Rows are points. The points of each table are mixes of a few directions, plus a little noise. How many directions does each table use, and how many do they share? Where both have some left over, give the other angles between the two spaces (their principal angles), to ten degrees, smallest first.

First (5 x 2)
[[ 4.32 -1.33]
 [-2.09  0.66]
 [-2.39  0.72]
 [-1.91  0.56]
 [ 2.06 -0.64]]
Second (4 x 2)
[[-4.55  1.38]
 [ 2.27 -0.70]
 [ 0.50 -0.14]
 [ 1.78 -0.53]]
Directions: first 1, second 1, shared 1

First (6 x 4)
[[-3.67 -2.22 -1.10 -1.07]
 [ 1.50 -0.49  1.65 -1.95]
 [-0.40 -0.02 -0.38  0.25]
 [-0.25  1.24 -1.34  2.21]
 [-1.94  0.83 -2.36  2.74]
 [ 4.85  0.74  3.33 -2.32]]
Second (6 x 4)
[[-0.16 -1.52  0.77  0.33]
 [-0.30 -2.61  1.31  0.57]
 [-0.17 -1.58  0.80  0.36]
 [-0.32 -2.93  1.49  0.65]
 [ 0.83  7.08 -3.58 -1.56]
 [ 0.16  1.54 -0.78 -0.33]]
Directions: first 2, second 1, shared 0; angles 60

First (10 x 9)
[[-1.20  0.60 -0.09 -0.17 -1.01 -0.20 -0.77  0.70 -1.01]
 [ 2.51 -1.03 -0.58  2.53  5.08  0.88  2.20  1.58  6.69]
 [-0.43  0.53 -0.14  0.64  0.37 -0.04 -0.10  1.09  1.15]
 [ 3.79 -2.72  0.90 -2.13 -0.28  0.20  1.67 -5.92 -2.89]
 [ 0.31  0.06 -0.28  1.18  1.47  0.19  0.63  1.29  2.45]
 [-1.17  0.49  0.05 -0.89 -1.82 -0.26 -1.04 -0.15 -2.21]
 [ 3.73 -2.69  1.09 -2.80 -1.08  0.01  1.42 -6.39 -4.09]
 [-2.86  1.95 -0.63  1.22 -0.38 -0.26 -1.25  3.95  1.08]
 [-1.51  0.80 -0.02 -0.55 -1.89 -0.38 -1.10  0.40 -1.90]
 [-2.96  1.86 -0.43  0.91 -0.69 -0.28 -1.39  3.43  0.58]]
Second (10 x 9)
[[ 0.10  0.14  0.10 -0.76 -1.43 -1.53  1.14 -2.57  1.17]
 [ 0.76  1.47  1.18  0.53 -2.67 -2.36  1.97 -0.43  3.26]
 [ 0.11  0.31  0.25  2.17  2.13  2.62 -1.97  6.10 -1.41]
 [ 0.25  0.44  0.33 -0.83 -2.14 -2.13  1.75 -3.20  1.94]
 [ 0.96  1.83  1.50  1.16 -2.53 -2.09  1.79  1.01  3.46]
 [-0.32 -0.65 -0.58  0.32  1.74  1.73 -1.37  1.76 -1.95]
 [-0.38 -0.82 -0.62 -1.73 -0.43 -0.82  0.64 -4.07 -0.30]
 [-1.55 -3.02 -2.51 -1.83  4.21  3.54 -3.09 -1.22 -5.71]
 [-0.88 -1.64 -1.27 -0.86  2.44  2.08 -1.76 -0.39 -3.18]
 [ 0.82  1.69  1.47  1.88 -1.62 -1.01  0.94  3.02  2.65]]
Directions: first 2, second 2, shared 0; angles 40, 80

First (10 x 12)
[[ 1.89  3.00  4.05  0.92 -1.83 -0.25  0.23  1.15  2.65 -2.24 -1.55 -2.43]
 [ 2.58  2.55  1.40  1.93  0.09  1.01  0.19  0.18  1.04  1.87 -1.46 -2.39]
 [-1.43 -0.60  1.36 -1.38 -1.44 -1.25 -0.14  0.81  0.72 -3.61  0.27  0.80]
 [-1.46 -2.61 -2.01 -1.74  0.48 -1.47  0.67 -0.76 -0.32 -1.25  2.55  0.99]
 [-2.71 -0.84 -0.97  0.22 -0.22  1.71 -2.31  0.89 -2.81  1.16 -2.06  3.93]
 [-2.36 -0.34  0.32 -0.06 -0.98  0.82 -1.86  1.16 -1.61 -0.60 -1.97  3.01]
 [ 2.18 -1.28 -0.18 -2.34  0.77 -3.81  4.20 -1.75  3.75 -3.27  5.37 -4.77]
 [-2.38 -0.42 -1.12  0.91 -0.03  2.39 -2.64  0.82 -3.29  2.19 -2.66  4.16]
 [ 2.93  0.51 -0.58  0.32  1.47 -0.85  2.21 -1.52  1.82  1.23  2.26 -3.76]
 [ 0.48  0.02 -2.16  1.56  1.69  1.89 -0.66 -0.74 -1.92  4.37 -0.78  0.62]]
Second (9 x 12)
[[ 0.80  1.14  1.12  0.98 -0.41  0.73 -0.67  0.42 -0.05  0.49 -1.59  0.19]
 [-1.30 -0.91  0.57 -1.92 -0.91 -1.82  2.40  0.03  2.27 -3.02  3.29 -2.85]
 [ 1.18 -1.21 -0.73 -1.16  0.01 -2.11  2.27 -1.42  1.81 -1.74  2.66 -1.88]
 [-2.83 -1.21  0.64 -1.95  2.01 -0.50 -3.89  1.82 -2.69 -1.59 -0.47  4.91]
 [ 1.10  0.78 -0.79  2.10  1.18  1.99 -2.78 -0.03 -2.69  3.54 -3.50  3.36]
 [-1.21  1.74  2.02  0.58 -2.88  0.93  2.35  0.92  2.34 -0.46  0.43 -4.25]
 [ 3.12 -0.37 -3.38  2.36  0.95  1.19  0.41 -2.49 -1.18  4.14 -1.07  0.46]
 [ 3.45  1.34  0.04  2.01  0.99  0.52 -1.92 -0.52 -0.90  1.34 -3.02  2.22]
 [-4.36 -1.33  0.76 -2.78 -1.20 -0.95  1.90  1.31  1.11 -2.70  3.52 -2.09]]
Directions: first 3, second 4, shared 2; angles 30

First (10 x 20)
[[ 1.23  2.02  1.30 -0.37 -2.47 -0.37 -0.19  2.94  3.69  2.18 -2.01  1.22
   2.13  0.97 -1.45 -1.23 -0.85 -0.75  4.00  1.01]
 [ 1.75  2.92  1.53 -0.35 -3.57 -0.03 -0.45  4.22  5.34  3.01 -2.60  1.86
   3.33  1.30 -2.38 -1.90 -1.25 -0.89  5.60  1.57]
 [-0.81 -1.58  0.22 -0.35  1.86 -1.49  0.69 -2.18 -2.83 -1.16  0.46 -1.30
  -2.47 -0.35  2.04  1.36  0.67 -0.15 -2.35 -1.20]
 [-1.70 -2.60 -2.41  0.87  3.25  1.57 -0.05 -3.87 -4.81 -3.17  3.29 -1.34
  -2.21 -1.49  1.34  1.33  1.12  1.42 -5.61 -1.04]
 [-0.89 -1.73  0.27 -0.43  2.05 -1.73  0.77 -2.39 -3.13 -1.29  0.45 -1.46
  -2.81 -0.38  2.29  1.53  0.75 -0.18 -2.58 -1.35]
 [-0.54 -0.32 -2.62  1.34  0.59  3.61 -1.00 -0.73 -0.72 -1.44  2.57  0.50
   1.34 -0.97 -1.55 -0.59  0.15  1.58 -2.17  0.68]
 [ 2.17  3.52  2.28 -0.64 -4.34 -0.68 -0.35  5.14  6.48  3.85 -3.52  2.10
   3.68  1.70 -2.52 -2.16 -1.50 -1.33  6.98  1.77]
 [-0.35 -0.73  0.27 -0.23  0.85 -0.97  0.39 -1.01 -1.32 -0.47  0.03 -0.66
  -1.30 -0.10  1.09  0.70  0.30 -0.18 -0.99 -0.64]
 [-0.15 -0.56  1.22 -0.75  0.58 -2.23  0.73 -0.67 -0.96  0.11 -0.92 -0.81
  -1.72  0.26  1.57  0.88  0.24 -0.75 -0.14 -0.83]
 [-0.75 -0.93 -2.05  0.93  1.22  2.33 -0.53 -1.49 -1.74 -1.64  2.29 -0.13
   0.07 -0.92 -0.42  0.07  0.40  1.23 -2.73  0.06]]
Second (8 x 20)
[[ 0.48  2.67  1.26 -0.80 -2.57 -1.19  1.81  2.50  2.14  2.60 -2.74  0.59
   0.64  0.35  0.02 -0.63 -0.85 -0.28  4.42  0.05]
 [-1.38  0.74 -3.41  0.11 -1.32  0.73  1.56 -0.19 -2.51 -0.43  0.13  0.51
   1.85 -1.99 -1.88 -1.73  0.21  1.10  0.54 -0.37]
 [ 0.82 -2.97  1.57  1.29  4.05  2.16 -3.43 -2.23  0.68 -2.27  3.42 -1.03
  -2.38  1.55  1.85  2.50  0.52 -0.02 -5.56  0.50]
 [ 1.61 -1.07  4.57 -1.02  0.96 -3.52 -1.33  0.44  2.51  0.87 -1.77 -0.62
  -2.02  2.51  2.09  1.65 -0.07 -2.52  0.49 -0.17]
 [-0.96  0.59 -2.93  0.96 -0.30  2.94  0.58 -0.40 -1.50 -0.78  1.64  0.39
   1.18 -1.54 -1.27 -0.81 -0.10  1.84 -0.87  0.23]
 [ 0.41 -3.76  1.45  0.45  3.84 -0.24 -3.19 -2.70 -0.64 -2.63  2.47 -1.05
  -2.08  1.25  1.48  1.95  0.99 -0.99 -5.22 -0.02]
 [-1.59 -0.55 -3.51 -0.13 -0.40 -0.03  1.05 -1.24 -3.36 -1.32  0.52  0.20
   1.56 -1.97 -1.82 -1.51  0.65  0.62 -0.64 -0.56]
 [ 0.54  4.37  0.90 -0.97 -4.16 -0.81  3.12  3.86  2.79  3.91 -3.77  1.04
   1.42 -0.01 -0.38 -1.34 -1.44  0.07  6.68  0.34]]
Directions: first 2, second 3, shared 1; angles 40

First (9 x 32)
[[-0.25 -1.23 -0.16  1.87  2.09  0.17 -3.39  5.32  0.02  1.92  1.44  0.39
  -2.58 -3.32 -0.12 -2.30 -5.83  4.87  2.13 -0.52  4.98  5.01 -0.30 -1.70
  -1.23 -1.60 -1.14  1.83  4.20  2.67 -1.43  0.99]
 [-0.89  2.86 -1.89 -1.94  2.16 -0.79  3.59 -1.03 -0.03 -3.21  0.34 -0.59
   5.09  5.00  0.07  0.27  0.49 -3.94 -1.67 -0.73 -6.84 -2.94  1.12  3.19
   1.68  0.38  3.37 -2.88 -2.38 -2.05  2.52 -0.45]
 [ 0.56  1.40  1.16  1.45 -1.40 -0.20  0.18 -0.42 -0.94  0.87 -0.58  1.36
  -4.84 -2.56  1.28 -0.23  1.00  1.57  1.78 -1.66  2.62  0.58  0.17 -0.16
  -0.05 -0.38 -2.14  0.48  1.53  1.05 -2.41  1.14]
 [ 0.98 -0.72  1.70  1.79 -1.84  1.06 -2.45  1.11 -1.50 -0.60 -0.72  0.58
  -4.63 -6.14  0.31 -1.76 -0.26  2.35  0.48  0.34  3.07  0.10 -0.45 -1.37
  -0.82 -0.02 -2.82  1.81  1.91  2.43 -0.42  0.26]
 [ 1.17 -2.80 -0.34 -0.70  0.84 -0.11 -1.83 -0.38 -0.09  2.83  2.30  0.66
   1.73 -0.88 -0.05 -0.41 -0.28  1.48  0.53  1.14  1.35  2.58 -1.12 -0.98
  -3.29  1.72  0.82  3.23 -0.74  4.25 -0.58 -0.92]
 [ 0.53  0.98  1.23  1.45 -1.39  0.75 -0.93  0.87 -1.69 -2.04 -0.99  0.51
  -3.95 -4.63  0.58 -1.71 -0.04  1.06  0.11 -0.41  0.91 -1.16  0.17 -0.15
   0.29 -0.22 -2.10  0.47  1.53  1.25  0.14  0.43]
 [-0.33  0.75  0.62 -0.37 -1.95  0.23  1.45 -2.31  0.39 -1.38 -1.89 -0.67
  -0.09  1.34 -0.23  1.49  2.88 -2.33 -1.12  0.31 -1.54 -2.91  0.29  0.28
   1.74 -0.09 -0.46 -1.77 -1.42 -3.21  0.60 -0.18]
 [-0.54 -0.03 -1.33 -1.76  1.26 -1.23  2.24 -2.13  1.77  2.38  0.89 -0.08
   3.95  6.14 -0.08  2.46  1.28 -1.81  0.17 -0.38 -1.69  0.77  0.14  0.83
  -0.03  0.43  2.45 -1.04 -2.13 -1.79 -0.79 -0.17]
 [-1.27 -1.21 -1.02 -1.77  0.19  0.12  1.09 -1.11  2.11 -0.77 -0.96 -2.15
   5.24  5.07 -1.79  2.17  0.84 -3.20 -2.31  1.80 -2.98 -1.95  0.06  0.00
   1.67 -0.18  1.98 -2.26 -2.41 -4.70  2.41 -1.06]]
Second (10 x 32)
[[ 1.44 -2.02 -3.28 -3.36  1.99  1.34  2.68  3.86 -0.02  1.30 -1.16 -2.50
   4.44  0.62 -1.86 -1.13 -0.43  1.02 -1.43  0.92  0.58 -1.37 -1.31 -2.89
  -2.05 -0.42  2.16 -2.27 -1.61 -0.73  6.02 -2.02]
 [-0.59  0.70  1.71 -1.28 -2.82  1.64  2.62  2.19  0.12 -1.55  2.02 -0.05
   0.43 -3.60  1.35  2.03  4.75 -0.08  0.95  0.58  0.98  1.27 -2.32 -1.11
   0.60 -1.54  1.36 -1.14  2.16 -0.64  1.62 -1.72]
 [ 0.76  1.11  1.05 -2.41 -1.17  2.24  2.37  2.70 -0.74 -0.90  2.30 -0.16
  -0.60 -2.52 -0.24  0.82  3.18  1.18  0.42  0.32  0.81  0.29 -2.56 -1.78
  -0.15  0.14  0.74 -1.08  1.54 -2.09  1.04 -1.81]
 [-2.73 -0.71  0.55  3.36 -1.50 -1.69 -0.79 -1.72  0.53 -0.49 -0.33  1.68
   0.23 -0.96  2.33  1.69  1.27 -2.04  1.51 -1.14 -0.14  2.58  1.07  2.23
   1.69 -2.59  0.06  1.12  1.94  2.69 -0.92  1.48]
 [-1.21  1.43 -1.44  1.23  2.69 -0.20 -1.63 -2.99 -0.50  1.66 -0.66 -1.12
   3.19  1.69 -2.54 -1.71 -1.58 -1.22 -0.87  0.77  1.57 -4.83 -0.93 -2.79
  -1.09 -0.45  0.94 -0.44 -2.11 -2.15 -0.11 -0.09]
 [-1.99  4.94  2.33  3.76  2.12 -2.20 -3.78 -6.84  0.85 -2.10 -1.03 -2.81
   2.54  1.15  0.49 -3.31 -5.93 -1.13 -1.12  3.13  2.54 -5.35 -3.01 -1.11
  -0.73  1.76  1.56  1.71 -3.86 -0.21 -6.10 -0.37]
 [ 0.35 -1.37  1.11 -0.15 -2.85 -0.30  0.24  0.30  1.06 -0.46 -0.12  0.98
  -1.96 -0.52  1.69  1.78  2.01 -0.40  0.49 -0.23 -1.48  2.31  2.36  2.08
   1.23 -0.38 -1.23  0.05  0.80  1.49  0.22  0.74]
 [-1.93 -3.18 -3.24  1.62  0.89 -0.15  0.52  1.60 -1.52  2.64 -0.07  3.22
   0.45  0.12 -0.70  1.86  2.62 -1.46  1.67 -3.66 -0.58  3.14  2.03  0.90
   0.78 -3.73 -0.46  0.02  3.46  1.03  2.88  1.89]
 [ 2.65 -0.14  1.36 -2.13 -1.55  0.59 -0.35  0.24  0.74  0.02  0.03 -0.13
  -3.31  1.01 -0.35  0.10  0.09  1.25 -0.84  0.72 -1.75 -0.43  2.20  0.88
   0.09  2.57 -2.18 -0.21 -1.35 -0.89 -0.85  0.23]
 [ 3.22 -0.82 -0.23 -0.55  2.15 -1.17 -1.86  0.71 -0.45 -0.33 -0.96  0.95
  -5.41  2.96 -0.01 -2.04 -6.02  2.95 -0.64 -1.32 -2.45  2.51  2.36  3.56
  -0.35  4.47 -3.02  2.26 -0.94  1.61 -3.84  1.74]]
Directions: first 5, second 6, shared 0; angles 30, 40, 70, 80, 90

First (11 x 32)
[[-0.15 -0.98 -0.70  2.20  1.28 -5.22  2.45 -0.33  1.94 -1.05  3.49  0.42
   1.15  0.48  0.86 -1.22 -3.93  1.90 -1.33 -1.45 -2.71  0.86 -0.20  0.64
  -1.36 -0.82 -0.88  1.31  0.35 -0.61  1.73 -0.22]
 [ 1.11 -0.87  0.40  0.03 -3.87  1.02 -2.51 -5.61 -0.07  1.25 -3.81 -1.61
   2.03  0.20  1.29  1.24  2.64 -3.02  3.82  1.19  0.67  1.09 -1.21  0.17
  -1.93 -0.02  0.74 -1.44 -0.24  5.64 -5.68 -0.85]
 [-1.22  0.14 -1.36  1.64  1.86 -3.10  1.31  1.40  0.84 -0.23  4.20  0.63
  -0.75  0.55 -0.60 -1.71 -4.05  1.81 -1.57 -1.72 -2.09  1.58 -0.53  2.41
   0.11  0.37 -1.59  1.14 -0.24 -1.50  0.53  1.17]
 [ 1.45 -0.87  4.28  2.00 -5.41  1.07 -3.20 -1.90 -0.22 -0.41 -3.02  0.45
  -0.93 -2.14 -1.31 -1.32  6.16 -0.99  4.57  4.08 -1.10 -1.57 -4.01 -4.96
  -4.41 -0.85  3.48 -4.74 -0.97  4.42 -3.94  2.39]
 [-0.22 -0.15 -0.33 -1.91 -0.08  0.30  3.07  1.25 -0.85  0.24 -0.87  1.48
  -1.67 -1.00  0.40  1.47 -0.09  0.76 -0.94  0.63  2.29 -1.96  0.03 -0.64
   1.10 -2.01  1.18 -2.02  0.00 -2.48  2.80 -0.48]
 [-0.34  2.73 -0.72 -1.22  1.65  3.99  3.27  3.09 -3.57  2.11 -1.83 -3.23
  -1.70  1.19  0.19 -1.14  0.66  0.86 -3.96  0.73  3.88 -1.59  0.04 -0.46
   3.97 -0.19 -2.82  0.39 -0.50 -6.18  3.00 -1.40]
 [ 0.46  0.71  0.48 -1.90  0.77  5.11 -5.80 -0.32 -0.12 -0.20 -2.65 -1.49
   2.30  1.02 -0.74  1.28  3.19 -3.00  1.51 -0.58  0.62  0.79  3.19  0.19
   1.22  3.30 -0.10  3.19  0.53  2.52 -2.16 -0.59]
 [-1.08  1.21 -2.65 -2.02 -1.03  3.10 -0.28 -1.67 -2.35  3.00 -1.85 -1.42
  -1.35  0.96  0.39  1.30 -0.45 -1.92  0.42 -0.32  3.48  1.82 -0.35  4.13
   2.69  0.64 -1.53 -0.70 -0.81  0.66 -3.92 -0.35]
 [-0.54  0.02 -0.55 -0.59  1.42 -0.78  1.91  2.17  0.08 -0.41  1.25  1.45
  -1.13 -0.45 -0.36  0.29 -1.32  1.20 -1.49 -0.40  0.31 -0.74  0.56  0.12
   0.86 -0.80  0.17 -0.14  0.07 -2.30  2.75  0.18]
 [-0.44 -1.27  0.51  0.81  2.84 -3.69 -0.66  2.81  3.14 -3.19  4.49  3.39
   0.68 -0.73 -1.20 -0.32 -2.55  1.97 -0.76 -1.82 -3.86 -0.02  1.92 -0.56
  -1.37  0.52  1.21  2.05  0.98 -0.39  3.61  1.24]
 [ 0.70 -0.77  0.54  0.77  0.55 -1.90  0.57 -0.59  1.28 -1.08  0.46 -0.16
   1.82  0.10  0.74 -0.11 -0.52  0.44 -0.32 -0.40 -1.29 -0.41  0.64 -1.22
  -1.16 -0.34  0.05  1.06  0.63  0.23  1.41 -0.89]]
Second (9 x 32)
[[-1.49  0.54  0.62  0.77  0.19 -1.07  2.13  4.61 -0.73 -0.42  3.29  3.23
  -4.96 -1.77 -2.66 -1.89 -0.82  2.94 -1.08  1.09 -0.45 -1.18 -2.50 -0.67
  -0.03 -1.30  1.39 -3.47 -1.09 -3.24  2.16  3.41]
 [-0.02  1.95  2.37  3.90 -0.91  1.05 -2.17  1.91 -1.26  0.38  1.46 -2.52
  -1.76  0.41 -2.44 -5.15  2.22  1.05 -0.09  1.66 -2.31  0.47 -3.51 -2.09
  -1.35  1.60 -1.48 -0.47 -1.45 -0.89 -2.22  2.74]
 [-1.59 -1.26 -2.54 -1.48  0.50 -2.37  0.20 -0.52  1.52 -0.15  2.56  3.55
  -0.88 -0.48 -0.02  2.35 -3.69 -0.02  0.76 -2.02 -0.27  1.76  1.00  4.15
   0.39 -0.33  0.96 -0.31  0.26  1.51 -0.87  0.77]
 [-0.34  0.23 -3.14 -1.40  0.99  1.02 -1.75 -4.01  0.19  1.52 -1.06 -2.65
   3.11  2.50  1.86  1.84 -2.40 -2.72  0.46 -2.61  1.10  3.29  2.43  4.98
   1.91  2.06 -2.73  3.68  0.54  2.73 -3.73 -2.24]
 [ 0.70 -2.39 -0.60 -2.22  0.06 -1.87 -0.13 -2.65  2.39 -1.57 -1.06  2.50
   2.46 -0.69  1.78  3.81 -0.74 -1.28  1.70 -0.98  0.02 -0.41  2.75  0.34
  -1.07 -0.98  2.31  0.48  1.39  2.89  0.97 -1.92]
 [ 1.97 -2.49  0.79  2.19 -2.93 -4.84  1.18 -6.02  2.38 -0.72 -1.43 -0.69
   3.73 -0.15  2.85  0.51 -0.07 -0.69  2.36  0.56 -1.92 -0.01 -1.24 -1.64
  -4.33 -2.04  1.07 -0.76  0.55  4.40 -1.50 -1.97]
 [ 0.29  0.57  1.70 -1.78  1.76  3.99 -3.22  3.56 -0.13 -1.53 -1.06  0.92
   0.18 -0.58 -1.74  0.70  3.17 -0.47 -0.03  0.28  0.24 -1.58  2.66 -2.32
   1.18  1.58  1.29  1.43  0.75 -0.84  2.34  0.40]
 [ 1.35  1.34  0.84 -0.81  0.12  2.96  3.56  0.59 -2.64  1.33 -4.05 -3.52
   0.52  0.54  1.66 -0.40  2.68  0.36 -2.55  1.76  3.63 -3.00  0.01 -3.40
   1.86 -1.47 -1.22 -0.27  0.12 -4.28  3.42 -2.92]
 [-0.89  1.63 -0.31  0.94  0.45  1.05  0.14  2.22 -1.65  1.17  1.36 -0.80
  -2.17  0.38 -1.27 -2.08 -0.28  0.91 -1.25  0.09  0.29  0.47 -1.42  0.71
   1.29  0.63 -1.48 -0.35 -0.95 -2.18 -0.45  1.45]]
Directions: first 6, second 5, shared 5

First (9 x 32)
[[-3.13  0.72 -3.26 -2.23 -1.01  0.16  0.16  3.03 -0.11  0.44  0.11 -0.24
   1.80 -1.18  0.33 -1.59  1.87  0.55 -0.43 -0.79 -0.49  0.16  1.61  0.95
  -1.08 -1.67  0.50  1.81 -1.37  1.70  1.03 -0.57]
 [-1.76 -0.13 -4.52  1.14 -1.10 -0.46 -1.97  4.29  1.02 -1.72  1.62  1.71
  -0.36  1.18 -0.02  1.46 -1.84  2.33 -0.83 -1.52  2.34  1.00  1.33  4.93
  -1.05 -1.35  1.55 -0.92  0.78  2.99  0.30 -2.45]
 [ 2.28 -2.46  3.98  1.60 -0.01  1.34  1.87 -3.20  2.35 -0.82 -1.61 -1.58
  -2.24 -0.39  0.46  1.11 -1.09 -2.01 -1.66  2.90  0.77 -1.59  0.13 -2.84
   0.58  1.75 -3.60 -1.56  1.04 -2.18 -1.88  0.16]
 [-2.06 -0.13 -4.36  1.09 -0.91 -1.22 -3.00  3.40 -1.25 -1.19  2.52  2.53
   0.92  3.05 -1.31  2.79 -1.92  3.50  1.82 -5.52  1.99  2.49 -1.40  4.40
  -0.66 -2.69  4.01  2.08  1.49  0.03  0.94 -1.84]
 [ 2.76  1.22  2.43 -0.79  1.15  0.32  0.04 -0.14 -0.77  0.22  0.35 -1.16
   1.09  1.59  0.22 -0.34 -1.11 -0.44  1.62  2.36 -1.72 -0.33 -1.70  1.96
   0.28  0.43  1.98 -0.40 -0.92 -0.50 -0.83  3.13]
 [-1.35 -1.66  0.18 -1.64 -0.85  1.03  2.13 -0.83  4.90  0.34 -1.56 -0.01
  -3.04 -1.55  0.38  0.23  1.63 -4.30 -4.06  2.68  0.72 -0.93  4.71 -5.69
  -1.72  0.37 -5.16  0.88 -0.63  0.59 -0.57 -2.25]
 [ 4.00  4.30  3.78 -1.18  3.34 -2.70 -1.04 -4.43 -4.79  3.42  0.38  1.14
   1.58  0.42 -0.93 -2.99  2.02 -1.13  4.09  0.12 -3.91  0.75 -3.45 -1.98
   1.89  2.56  3.28 -1.00 -1.77 -0.07  1.61  4.27]
 [-1.30 -2.27  1.12  0.73 -1.29  1.49  1.25 -0.49 -1.82 -0.67 -1.00 -2.44
   2.17 -0.84 -0.25  0.47  0.16  1.95  1.49 -2.65  0.12 -0.53 -3.08 -0.49
   1.06 -1.59 -0.29  2.53  1.14 -4.80 -0.39  0.66]
 [ 0.77  0.09  0.54  1.33  0.09 -0.28  0.77 -1.33  0.94 -0.04 -0.93  0.13
  -1.70 -2.07  0.98 -1.16  0.41 -0.59 -1.77  2.08  0.51 -0.99  1.78 -0.88
   0.55  2.26 -2.47 -3.54 -0.04  2.40 -0.14 -1.09]]
Second (8 x 32)
[[-0.42  0.10 -0.41  0.10 -0.16 -0.26  0.09 -0.20 -0.10  0.11 -0.21  0.19
  -0.06 -0.49  0.04 -0.39  0.51  0.09 -0.17 -0.28  0.17  0.03  0.33 -0.48
   0.02  0.22 -0.39 -0.21  0.02  0.42  0.19 -0.43]
 [-0.79 -1.30  2.36 -1.68 -0.56  1.59  2.28 -1.42 -0.31  0.70 -1.41 -2.58
   1.57 -1.05 -0.20 -0.47  1.70 -1.13  0.38 -0.22 -1.34 -0.90 -1.21 -3.41
   0.15 -0.90 -1.44  3.18 -0.40 -4.09 -0.46  1.42]
 [ 0.17  0.40 -0.80  0.56  0.10 -0.49 -0.60  0.31  0.09 -0.12  0.36  0.82
  -0.65  0.23  0.11 -0.03 -0.28  0.41 -0.23 -0.05  0.43  0.31  0.51  0.81
   0.02  0.32  0.34 -1.02  0.17  1.43  0.15 -0.57]
 [-0.15  1.99 -4.13  2.50  0.50 -3.05 -2.84  1.11  0.08 -0.28  1.38  4.18
  -2.41 -0.52  0.19 -0.76 -0.77  1.70 -1.20 -0.87  2.06  1.20  2.58  2.68
  -0.02  1.97  0.69 -5.22  0.41  6.71  1.60 -3.48]
 [-4.55 -1.25  0.28 -1.64 -1.44  0.38  3.59 -3.90 -1.45  2.40 -3.46 -1.65
   1.16 -6.88  0.04 -4.15  6.52 -1.15 -1.13 -2.97 -1.28 -1.38  1.05 -9.43
   0.78  0.55 -5.36  2.45 -0.73 -2.39  2.04 -1.60]
 [ 2.69 -0.88  3.13 -0.99  0.66  2.14  0.20  1.42  0.82 -1.17  0.79 -2.28
   1.28  4.34 -0.19  2.89 -3.16 -0.78  1.57  2.39 -0.84 -0.19 -2.68  3.38
  -0.40 -1.89  2.51  2.52 -0.01 -3.94 -2.45  3.62]
 [-0.93  0.71 -1.69  0.83 -0.10 -1.34 -0.62 -0.24 -0.25  0.36  0.04  1.56
  -0.85 -1.57  0.11 -1.07  0.90  0.59 -0.72 -0.99  0.64  0.31  1.34 -0.55
   0.10  0.98 -0.66 -1.88  0.08  2.53  1.03 -1.82]
 [ 3.87  0.21  1.32  0.32  1.06  0.97 -1.81  2.88  1.25 -1.91  2.31 -0.28
  -0.02  6.11 -0.04  3.89 -5.33  0.31  1.43  2.93  0.38  0.69 -1.92  7.06
  -0.72 -1.26  4.30 -0.05  0.45 -0.57 -2.33  2.78]]
Directions: first 6, second 2, shared 2
